Each row is a point. Each copy is the shape, with its points in the same order, stretched, turned, moved and blurred by noise. Some copies are also mirrored. Which?

Shape (8 x 2):
[[+0.30,+0.22],
[+0.12,-0.03],
[+0.37,-0.35],
[+0.24,-0.27],
[-0.25,-0.34],
[-0.59,-0.12],
[-0.48,-0.13],
[+0.00,+0.54]]
Copy 1 (8 x 2):
[[+0.24,+0.20],
[+0.23,-0.12],
[+0.52,-0.30],
[+0.40,-0.25],
[+0.09,-0.51],
[-0.20,-0.45],
[-0.14,-0.41],
[-0.11,+0.34]]
Copy 1 is: only turned
Copy 2 (8 x 2):
[[-0.36,+0.20],
[-0.29,-0.12],
[-0.57,-0.41],
[-0.46,-0.33],
[-0.08,-0.51],
[+0.26,-0.34],
[+0.15,-0.29],
[-0.04,+0.48]]
Copy 2 is: mirrored

Shape (8 x 2):
[[+0.41,-0.44],
[-0.20,-0.09],
[+0.31,+0.29],
[-0.19,+0.25],
[+0.04,-0.09],
[+0.12,+0.11],
[-0.38,+0.45],
[-0.33,-0.50]]
Copy 1 (8 x 2):
[[+0.32,-0.08],
[-0.13,+0.02],
[+0.17,+0.45],
[-0.19,+0.29],
[+0.03,+0.07],
[+0.08,+0.23],
[-0.40,+0.40],
[-0.16,-0.36]]
Copy 1 is: only turned
Copy 2 (8 x 2):
[[+0.50,-0.45],
[+0.15,+0.29],
[-0.32,-0.32],
[-0.21,+0.26],
[+0.13,+0.00],
[-0.10,-0.15],
[-0.45,+0.47],
[+0.59,+0.45]]
Copy 2 is: mirrored
Copy 3 (8 x 2):
[[+0.76,+0.16],
[-0.19,+0.08],
[+0.32,-0.70],
[-0.33,-0.36],
[+0.11,-0.06],
[+0.13,-0.36],
[-0.65,-0.55],
[-0.22,+0.63]]
Copy 3 is: mirrored
Copy 4 (8 x 2):
[[+0.50,+0.06],
[-0.23,-0.12],
[+0.09,+0.40],
[-0.36,+0.06],
[-0.05,-0.03],
[-0.03,+0.25],
[-0.60,+0.09],
[-0.19,-0.48]]
Copy 4 is: only turned

Shape (9 x 3):
[[+0.07,+0.31,+0.10],
[+0.56,+0.10,-0.28],
[+0.08,-0.05,+0.19],
[-0.49,+0.08,+0.41],
[-0.25,-0.21,+0.00],
[-0.49,-0.26,-0.43],
[+0.14,+0.51,-0.09],
[-0.03,-0.28,-0.16],
[+0.39,+0.15,-0.34]]
Copy 1 (9 x 3):
[[+0.07,+0.30,-0.21],
[+0.52,-0.07,-0.22],
[-0.02,+0.22,+0.18],
[-0.53,+0.50,+0.18],
[-0.19,+0.08,+0.23],
[-0.39,-0.24,+0.11],
[+0.17,+0.05,-0.44],
[-0.05,-0.09,+0.23],
[+0.37,-0.12,-0.29]]
Copy 1 is: only turned
Copy 2 (9 x 3):
[[-0.07,-0.28,-0.10],
[+0.09,+0.19,+0.64],
[-0.25,+0.11,-0.02],
[-0.13,-0.14,-0.80],
[+0.16,+0.33,-0.34],
[+0.84,+0.47,-0.51],
[+0.17,-0.41,+0.06],
[+0.21,+0.48,-0.03],
[+0.25,+0.08,+0.46]]
Copy 2 is: mirrored
Copy 3 (9 x 3):
[[+0.13,+0.02,-0.34],
[-0.62,-0.31,-0.07],
[+0.25,-0.28,-0.15],
[+0.95,+0.12,-0.17],
[+0.44,-0.09,+0.34],
[+0.40,+0.34,+0.83],
[-0.16,+0.24,-0.34],
[+0.19,-0.21,+0.37],
[-0.49,-0.10,+0.04]]
Copy 3 is: only turned
